Each row of a before or after table is a point. One or more steps were done to the points. Then noise was added and the rows were shuffled. The steps act on columns, c1 being the first. What was done? A step turns or swaps two columns, mirrors them in a line or flattens them onto one, adds a multiple of one to another, or multiplies or shifts one. Angles are multiples of 10 degrees, from the lower column toward the higher: turns from -170 to 170, lines from 10 to 170 but not 90. Use the fewest steps. Two steps may share a column if one is a turn and the other turns, adds or multiplies; they go together, in the order done. Otherwise the lowest column goes first.
(in the rows, 128 means zero)

Before (14 x 2)
[[113 129]
 [112 146]
 [157 173]
 [140 106]
 [123 142]
 [163 139]
 [151  99]
 [102 165]
 [ 99 136]
 [114 129]
 [166  99]
 [156 108]
 [160 161]
 [170 149]]
After (14 x 2)
[[ 97 193]
 [140 129]
 [ 95 152]
 [116  86]
 [100  87]
 [145 164]
 [154 204]
 [ 93  68]
 [100 219]
 [ 85 169]
 [104  73]
 [134 155]
 [143 130]
 [157 142]]
Steps: multiply c1 by -1; multiply c2 by 2

Before (14 x 6)
[[136 121 108  91 150  99]
 [171 125  99 116 136  59]
 [148 152  89  93 111  83]
 [121 125 140 104 149 154]
 [121 186  93  81  99 156]
 [153 110 109 116 133  76]
 [113 194  98  90 131 130]
 [110 102 151 130 147 159]
 [106 122 131 132 166 135]
 [147 207  95  96 118 143]
 [118 109 115 131 140 112]
 [ 96 139 159 103 135 146]
 [157 143 117  97 133 101]
 [151 134 128 116 114  73]]
After (14 x 6)
[[ 37 109  45 128  80 131]
 [164 120 135 146 124 124]
 [ 86 101 138 146 108 127]
 [157  96 164 143 108 124]
 [ 28 178  88 129  71 124]
 [114 100 135 168  94 152]
 [ 74 180 123 116  75 150]
 [ 37 161 123 139 109 116]
 [ 23 156 110 116  93 136]
 [ 48 202 116  97  97 127]
 [ 73 187 134 111  94 121]
 [145 152 137 134  99 114]
 [ 35 102  61 158  59 114]
 [ 63 125  57 160  91 133]]
Steps: turn c1 and c4 by -120 degrees; multiply c1 by 2.5; turn c2 and c3 by -60 degrees; turn c2 and c6 by 110 degrees; shift c5 by -40

Before (14 x 11)
[[132 109 141  87 132 159 131  85 156 113 110]
 [155 120 144 170 133 115  89 122 107 122 123]
 [117 112 107 133 132 102  93  83 114 110 106]
 [117 131 138 124 116 134 153 128 105 101 106]
 [147 118 117 166 149 125 146  81 134 136 141]
 [120 141 113 156 122 139 105 123  78 162 151]
 [136  94  98 103 158 172 167 109 157 150 159]
 [ 95  97 133 144 126 168 142  89 115 122  98]
 [154 156 111 152 164 169 115 147 129 125 159]
 [154 104 136 130 104 134  92 101 144 148 149]
 [174 144 151 139 118 138 150  88 128 124 109]
 [142  99 125 117 167 139 100  99 113 121 130]
 [102 133 104 110 148 149 148 136 117 163  83]
 [ 98 157 153 124 156  98 161  98 122 126  81]]
After (14 x 11)
[[188 165  88 120 159 139 114 114 123 117 131]
 [243 153 118 141 110 140 153 159 153 130 111]
 [ 98 176  91  88 130 157 130 123 156 116 108]
 [ 77 121 115 112 134 151 154 128 106 164  85]
 [229 136 130 174 149 116  90 116 121 121 121]
 [187 104 134 151 154 169 125 148 140 126 160]
 [177 127 115 159 131 134 105 146  85 162 152]
 [169 173  73 166 137 131 149 139 145 138 144]
 [123 175  59 130 141 103  99 127 114 112 104]
 [137 128 133 125 110 131 148 130  99 102 103]
 [ 60 150 140 123 131 100 163 162 105 123  88]
 [170 162  99 121 122 142  94 119 154 153 146]
 [105 156  68 106 134 172 176 106 153 150 156]
 [ 64 172  88 151 122 171 137 114 102 119 103]]
Steps: turn c1 and c9 by 30 degrees; multiply c1 by 3; turn c2 and c8 by 110 degrees; add -1 times c2 to c3; multiply c5 by 0.7; turn c5 and c7 by 20 degrees

Before (9 x 18)
[[125 138 109 120 135 148  88 148 165 144 148 171 144 128 101 130 137 117]
 [132 126 103 132 107 110 126 151 106 113 152 122 142 104 149 118 170 112]
 [ 97 127 106 111  99 128 125 135 112 113 151 112 137 142 131 135 168 130]
 [135  87 153 143 148  96 102 109 106 135 149 166 123 107 143 104 154 111]
 [163 138 127 135 158 116 120 139 158 139 149 157 155 127 117 109 143 150]
 [147 135 152 132 147  98 122 145 140 161 131 163 168 105 111  93 133 152]
 [122 127  94 121 119 140 105 150 111 144 152 138 150 136 129 143 150 145]
 [119 110 136 147 154 104 132 127  99 121 154 165 133  85 129 113 152 126]
 [113 127 101  90 128 136 124 157 122 133 164 134 143 123 145 150 155 118]]
After (9 x 18)
[[142 119 135 134 157 139 116 120 158 140 149  90 131 135 117 110 141 150]
 [107 146 126 120 136 114  89 111 165 143 147  82 107 132 101 130 136 117]
 [127 116 135 132 146 156 118 135 141 160 130  76 155 198 112  93 133 153]
 [ 92 133 147  90 129 121 125 107 121 134 162 116 105 154 143 149 155 118]
 [103 144 151 119 119 122 109 101 111 143 151 110 101 113 129 143 151 145]
 [114 163  98 142 148 173 126 166 105 135 149  97 144 179 144 102 154 112]
 [114 124 150 133 107 145 127 130 106 112 152 127 110 205 149 119 170 112]
 [ 99 132 111 146 153 155 140 172  99 121 155  94 130 249 128 112 152 126]
 [ 78 130 152 111  99 129 126 105 111 115 151 137 113  91 129 134 169 131]]
Steps: shift c1 by -20; turn c2 and c7 by -30 degrees; turn c2 and c6 by -160 degrees; turn c12 and c13 by 150 degrees; turn c3 and c13 by 110 degrees; multiply c14 by 3; turn c8 and c14 by 160 degrees

Before (9 x 32)
[[125 131 148 144  96 110 124 139 143 120 103 127 133 141 147 118 112 112
  141  90 143 117 132 131 160 127 145 119 144 100 102 136]
 [105 140 152 108  97 113 106 155 117 125 134 118 100 141 144 129 119 130
  113 150 105 140 124 137 113 142 117 103 114 156 150 114]
 [102  90 101 153 152 133 123 131 139 139 125 139 144  89 149 168 118 112
  149 151 108 100 143 136 120 119 120 125 138 120  93 156]
 [133 146 119 143 159 136  94 156  92 143 134 126 127 128 122 137 115 110
  121 100  98 121 129  95 116 104 140 129 118 144 139 153]
 [140 139 125 121 111 116 127 158 115 102 134 140 150  94 107 150 129 146
  136 108 125 128 159 120 166 137 118 115 123 103  94 159]
 [145 134 129 129 106 164 143 145 132 138 135 123  90 128 152 119 152 120
  133 137 112 125 167 128 146 144 158 108 116 125  90 119]
 [116 124 114 129 123 172  94 102  94 102 120 138 139 121 110 164 152 133
  118 150 112 102 143  96 143 144 138 145 127 142 150 121]
 [107 112 130 108 121 125 129 110  88  83 129 163 112 105 147 153 149 114
  117 122 152 132 109 148 148 137 101 123 135 126  99 128]
 [ 95 148 105 114 135 111 126 125 103 116  91 111 112 134  96 111 122 154
  138 140 105 106 158 126 128  93 154 107 145 159 116 109]]
After (9 x 32)
[[131 141 155 109  99 112 106 114 136 157 130 118 102 129 151 114 119 144
  112 149 107 142 123 138 153 142 116 104 116 159 152 117]
 [131 132 130 129 110 159 141  92 146 139 136 123  98 134 156 102 153 127
  131 136 112 124 165 127 103 133 156 106 115 125  87 119]
 [140  91 104 152 153 133 127 103 122 126 126 137 122 138 135 171 119  85
  146 152 109 100 145 135 153 115 118 122 139 121  93 158]
 [149 141 124 119 110 117 128 163 133 163 132 140 138 104  93 158 129  97
  136 110 125 130 158 121  96 142 118 114 125 102  94 159]
 [156 131 146 147  98 107 124 138 133 143 100 124 138 146 142 122 116 140
  141  90 141 117 133 131 112 115 146 121 142 101 102 137]
 [158 112 126 106 121 125 132 251 123 124 131 164 101 138 148 141 149 101
  118 120 152 135 109 148 131 169 102 121 133 129 100 130]
 [149 148 103 114 137 113 126 160  83 125  90 111 124 104 108 106 121 138
  143 140 105 104 161 126 154 140 154 105 145 161 116 108]
 [113 144 118 144 157 136  96  67  94 149 133 125 121 147 109 136 115 129
  121 100  99 119 124  94 134 154 142 130 120 145 139 154]
 [146 123 113 127 123 171  94 214 130 112 120 139 118 124 111 164 150 121
  116 152 114 104 143  96 127 167 139 145 128 146 151 121]]
Steps: turn c1 and c25 by -130 degrees; turn c8 and c10 by 110 degrees; multiply c8 by 2.5; turn c9 and c26 by -70 degrees; turn c13 and c16 by 30 degrees; turn c14 and c18 by 80 degrees; add -0.5 times c32 to c15

Before (12 x 64)
[[166 166  84 171 155 110 157 105 123 146 144 172 128  53 114  94 156 182
  117 155 107 103 188 103 130  73 130  99 133 122 130 112 114 175  99 165
  115 108 116 130 119 168 173 133 140 138 156 126 128 158 165 114 141 162
  109  87  75 138 108 162 124 136 154 165]
 [171  33 137 127 126 127 135 143 105 130 126  98 149 204 139 146  57 107
  121 161 103 163  88 162 129 141  99 165 129 138 131 160 126 214 100 126
  113 134 140 106 195 114 117 154 131 148 202 133  69 146 110 124 122 139
  108 140 145 130 142 122 121 124 137 142]
 [125  59 100 131 119 133  90 159  66 107 100  52 179 188 173 104  75 100
  130 123 110 123 102 136 132 126  96 185 112 112 125 130 116 189 153 143
  118 123 187 122 217  96 166 144  77 104 209  97  69 163 139  83 127 123
   69 169 123 109 138 117 147 107 112 148]
 [110  88 104  78 172 138 184 164 137  81 186 138 143 151  98 152 126 109
  172 111 137 159 168 129 148 152 129 119 133 139 145 133 149 104 105 163
  140 151 150 102 125 120 109  98 142 114 132 136 167 151 127 144 124 155
  138 131 101 135 180 125 152  97 111 122]
 [159  78 115 118 134 122  93 159 105 146 111  73 163 185 145 118  63  49
  110 126  86 108  89 148 115 131  78 150 144 120 110 128  93 204 148 193
  100 126 172 134 177 142 132 175 126 144 199  83  76 174  87 109  86 165
   88 155 141 104 132 106 119 137 140 139]
 [133  95  93 107 148 101 116 142  84 106  93 102 155 188 140 140  77  82
  159 124 118 150  87 156 121 140  55 170 124 136 105 136 111 172 142 148
  116 110 141 132 204 148  86 180 116 102 219 126  79 141 135 140 126 130
   75 168 104  85 116 110 122 122 133 146]
 [ 75 122 139 123 115 149 169 143 157  90 134 134 144 140 143 168 165 134
  144 127 134 149 134 161 156 176 162 117 115 139 131 129 117  94 127 154
  141 137 119 133 123 120 122  72 173  69 120 119 108 146 112 146 122 117
  118 134  89 136 159 169 127 103 122 113]
 [163 164  68 144 156 143 160 159 103 168 121 213 115  67 143  90 119 138
  138 114 124  86 180 111 124 108 121 103  76 122 128 102 158 157  91 116
  128  77 152 135 128 145 176  93 161 147 168 113  97 160 153 115 147 118
  146 116 111 185  86 151 120 124 156 170]
 [145 145 131 102 117 149 164 143 174  70 143 114 118 145 105 117 112 130
  134 107 140 188 185 163 173 123 108 119 124 173 134 119 132  64 125 157
  125 151 117 123  93  82 127  86 164  82 125 136 149 147 133 120 106 128
  107 132  86 140 178 132 146 109 145 112]
 [141 147 110  92 130 138 161 127 158  80 142 163 133 162 147 148 146 121
  142 155 162 155 128 134 151 155 123 104 107 147 143 125 135 118 109 131
  145 155 100 135 120  94 163  87 139 112 105 112 161 136 109 131  78 119
  117 164  96 109 188 148 145 106 105 129]
 [129 106 128 131 130 162 172 165 171  73 148 146 112 155 134 149 160 114
  156 128 159 141 146 146 159  95 121 105 153 147 137 108 152 120 101 129
  148 147 127 126  53 114 103  62 159 143 121 161 169 154 136  99 116 141
  143 131 142 103 132 150 144 119 109 142]
 [112 104 117 115 140 171 132 162 145  89 154 156 153 119 114 158 156 129
  176 158 152 160 184 171 150 137 108 122 150 183 108 114 131 104 145 151
  118 166 109 121  91  90 175 118 159  81 118 147 151 134 137 146  87 141
  131 128  93 124 156 121 140 129 139 100]]
After (12 x 64)
[[137 150 113  92 134 137 163 125 151  77 142 146 131 158 149 165 145 122
  140 152 160 158 125 132 134 155 126 106 112  94 148 125 136 116 109 127
  142 156  95 134 123  93 147  86 111 114  96 113  82 136 158 129  74 122
  117 165  97 109 188 143 142 102 105 124]
 [112  86  98  76 172 138 181 162 134  81 187 131 142 151 100 105 125 114
  175 107 136 160 163 129 121 155 128 121 134 110 147 135 149 101 107 162
  136 148 150 100 126 119 151  92 135 115 125 136  85 154 143 142 128 156
  137 132 101 133 181 138 153  97 111 122]
 [135 104 129 131 126 161 172 167 175  76 148 137 111 153 137 106 160 116
  157 132 159 137 143 145 111 100 124 108 152 100 132 109 153 118  98 127
  148 147 132 125  57 113 147  60 120 144 116 162  76 155 153  99 118 143
  148 132 142 103 130 168 143 115 109 140]
 [130  98  95 106 144  99 118 142  86 105  91  78 156 186 135  89  78  87
  160 120 117 150  90 150 123 139  56 170 121  93 101 133 110 170 137 150
  117 111 141 130 207 146 137 183 139  99 208 126 163 148 123 140 127 125
   76 165 106  88 112 110 122 124 130 143]
 [142 147 131 100 113 146 167 147 175  78 144 127 122 149 104 124 109 134
  132 104 139 189 184 166 104 126 113 113 128  30 135 119 129  67 127 158
  131 148 116 124  94  82 122  91 143  85 133 136  67 147 165 120 105 124
  108 133  88 135 181 165 149 105 145 115]
 [160  78 115 124 132 119  92 158 104 148 111  81 161 183 146 132  59  45
  111 124  84 107  87 148 173 128  78 148 145 130 115 126  90 201 145 189
  105 123 166 137 176 136 115 172 147 146 204  84 187 171 126 109  85 163
   88 151 137 101 134 123 119 136 141 142]
 [166 163  67 142 155 142 160 160 107 165 123 132 115  69 143 179 117 137
  143 114 124  82 181 111 105 109 123 101  77 136 128 103 157 156  90 124
  125  73 155 136 126 149  84  89 118 147 121 114 168 157 120 114 147 118
  141 116 114 185  90 171 115 123 155 173]
 [107 105 116 113 139 165 137 164 150  86 152 139 157 117 117 176 152 128
  172 159 147 165 184 172 112 136 108 122 149   4 107 113 127 104 151 149
  121 167 113 116  93  94 157 117 143  81 106 147  58 133 143 149  85 139
  126 129  92 123 156 154 137 127 136 101]
 [124  56 104 129 123 134  88 159  65 103  97  77 178 194 177 170  72 102
  129 124 110 127 104 136 117 127 100 184 115 146 125 132 115 188 151 141
  120 122 188 124 214  99 102 143 123 103 221  98 202 165 131  84 128 128
   71 171 117 108 137  73 145 104 111 147]
 [174  34 131 125 125 123 138 137 102 130 125  90 146 206 140 117  58 110
  124 159 102 161  86 161 145 139 100 166 130  83 132 160 122 218  98 127
  111 134 141 105 200 114 149 152 139 148 196 135 174 144 134 125 120 134
  111 139 146 131 138 128 125 127 137 140]
 [ 77 126 140 125 121 149 172 142 158  91 139 136 141 140 140 124 162 135
  140 126 140 148 133 162 128 172 162 109 115  95 127 131 117  99 127 154
  141 143 122 134 123 117 166  71 105  67 118 122 139 142 159 149 117 121
  116 134  92 136 158 183 123 104 121 116]
 [166 160  84 174 152 111 157 110 121 152 145 126 124  54 116 173 156 180
  117 153 102 103 191 106  94  71 129  98 130 142 129 112 114 175  95 166
  111 110 114 128 118 169  93 132 101 136 132 124 131 157 118 115 144 164
  108  87  72 138 111 149 122 135 151 165]]
Steps: flatten c12 and c47 onto the line at 120 degrees; swap c16 and c43; turn c25 and c51 by 110 degrees; multiply c30 by 2.5; turn c30 and c49 by -160 degrees; turn c45 and c60 by 70 degrees

Before (10 x 64)
[[174 146 162 116 134  65 170 123 113  94  77 126 141 143 115 108 151 100
  130 104 119 134 108 143 147 117 113 113  78 155 116 158 136 131 148 109
  145 141 126  99 136  62 190 120 106  95 177 111 130 143 128 143 127 168
  115  70 108 114 125 147 149 144  87  98]
 [117 157 110 128 128 133 156 106 120 127  82 169 148 137 139 107 153  95
  145 108 118 127 119 105 111 124 150 142  88 175 131 136  92  85 131 116
  113 162 117 123 146  79 156 124 136 122 138 120 111 100 147 106 114 126
  160  75 136 133 102  83 118 106 127  87]
 [ 81 182 103 101  76 191 115 208 123 175 160  79  51  82 186 115  79 180
  130 188 169 184 112 160 205 105  53 193 178  69 141 105 171 149 132  88
  161  84 128 172  97 123  86  73 106 154  81 162 172 146 115 120  18 184
   51 159  83 166 141 191 131 152 188 134]
 [134 105 151  67  79 126  88 198 195 166 144  93 159 129 139 113  71 174
  173 173 137 175  99 221 174  87  74 159 149 101 185 117 195 185  75 167
   79  98 135 105 138 160  52 106  90 129  90 135 176 169 139  74  79 182
  135 127 100 161 177 150 124 182 184 167]
 [168 142 172  80 130 104 113 143 176  98  96 127 147 163  72  67 139 102
  186 147  88 123 103 154 135 127 115 114 113 110 149 115 108 123 124 154
  124 148 117  69  94 136 116 137 115 122 183 117 115 156 137 137 162 131
  139 121 120 144 123 179 138 195 135 130]
 [115 148  93 175 147 115 199 125  92 124 120 125  95 172 145 108 112 103
   83 151 167 134 173 134 128 174 135 152 119 114 153 107 132 101 135 137
  120 113  95 125 152  83 111 178 198  79 116 171 137  60 134 168 136  83
   97 119 184 119  96 124 108  88  95 123]
 [185  92 156 105 139 117 143 150 166 116  75 124 146  99  82  69 189  99
  166 139 106 111 116 136 158 107 185 119 100 161 138 112 134  84 174 126
  150 179 110  85 121  78  71  74 111 116 190 114 122 152 141 128  95 154
  159 134 114 124 146 128 159 129 126 138]
 [171 168 138 111 144 136 172 136 117 121  57 155 101 106  95 120 138 122
  151 120 143  94 153 143 141 146 136 170 112 167 136 110 105  75 167 150
  111 129 104  68 167 108 147 129 125 117 139 130 123 108 169 151 146 120
  137  59 163 107 113 100 132 145  94 105]
 [143 115 185  66 120 131 139 139 181  75  70 104 167 125  72  80 118  97
  164 165 111 120  91 199 137 105 145 135 106 164 149 131 105 136  96 151
   95 143  92  72 102 119 107 137 105 139 145 111 128 183 127  98  79 154
  102 137  74 137 165 156 121 183 176 146]
 [ 91 171  60 162 177 155 196  89 104 191 116 125  74 139 163 153  77 128
   76 170 144 119 119 193 129 130 134 168 116  88 136 149 121 162 160  89
  147  84 117 160 176  82 141 142 181 131  88 177 149  81 135 182 151 114
  105  92 175  89  83 160 128 145 138 157]]
After (10 x 64)
[[115 148  93 176 148 114 199 125  92 123 120 125  96 121 145 108 113 103
   82 151 167 133 174 134 127 173 173 151 120 107 153 107 131  84 134 137
  113 113  95 125 151  83 109 177 199 110 116 171 137  60 134 168 123  83
  102 119 184 118  97 125 109  88  96 124]
 [ 81 182 101 102  76 192 115 209 123 176 161  80  50 204 186 116  78 180
  130 188 168 182 111 161 204 105  83 194 178  66 141 106 171 162 132  89
  194  83 128 171  97 123 148  73 107 184  81 162 171 147 115 120  31 184
   54 160  84 165 140 190 131 152 188 192]
 [143 115 185  66 121 131 139 139 182  74  71 103 166 113  73  81 117  97
  164 166 110 120  92 197 136 106 125 134 107 131 150 131 105 142  96 152
   62 143  92  71 102 118 135 136 105 168 145 112 128 183 127  97  90 153
  130 137  75 138 164 155 122 181 175 170]
 [ 92 170  60 164 176 155 196  89 104 190 116 125  73 123 164 153  77 128
   77 169 145 121 118 194 128 131 139 167 117 101 135 149 119 182 160  89
  167  84 117 160 176  83 127 142 181 160  88 176 150  82 134 181 166 113
   95  92 175  88  82 160 129 144 136 139]
 [184  91 156 105 139 117 143 151 166 115  76 125 146  70  82  70 188  99
  165 138 106 110 118 136 159 107  99 119  99 155 137 112 135  56 175 126
  172 178 112  86 122  77  94  73 112 145 189 115 121 152 140 129  84 153
  161 134 113 123 146 128 158 128 126 165]
 [133 105 151  68  78 126  88 197 197 165 143  93 160 181 140 113  72 175
  174 173 136 175 100 221 174  87 129 160 148 120 185 117 196 219  75 167
   30  98 135 105 138 159  86 105  91 158  91 135 176 169 139  75  79 181
  121 127 101 162 178 150 124 182 185 203]
 [171 169 137 111 145 136 171 135 118 121  57 157 101 120  96 119 139 121
  150 120 143  95 152 143 142 146 105 171 111 149 137 111 106  42 168 149
   95 129 104  69 167 107 136 130 124 145 138 129 124 108 170 150 139 121
  153  59 163 106 113 100 133 145  94  96]
 [169 141 171  80 131 103 114 144 177  98  96 127 147 140  72  67 139 101
  186 148  88 123 103 154 135 127 162 113 113 127 148 115 107 120 123 154
  120 149 119  69  94 138 102 136 114 151 183 116 115 156 137 137 148 131
  126 120 119 143 123 179 138 194 135 118]
 [118 156 109 127 128 134 156 106 120 127  82 169 150 107 139 107 153  95
  145 109 118 126 120 106 112 123 137 141  88 163 130 136  93  59 131 115
   97 162 117 123 146  79 158 125 136 152 138 119 110  99 147 105 110 127
  169  75 136 133 102  84 118 105 126  91]
 [175 146 161 116 134  64 169 122 112  95  77 127 140 142 114 108 151 100
  130 104 118 134 108 142 147 117 144 113  77 133 117 157 136 133 148 110
  163 141 125  99 136  61 183 122 106 126 177 111 130 141 129 143 139 168
  133  70 106 114 126 147 147 144  87  87]]
Steps: turn c14 and c27 by 90 degrees; flatten c30 and c55 onto the line at 50 degrees; multiply c34 by 1.6; multiply c37 by 2; turn c43 and c53 by 30 degrees; turn c53 and c64 by -30 degrees; shift c46 by 30
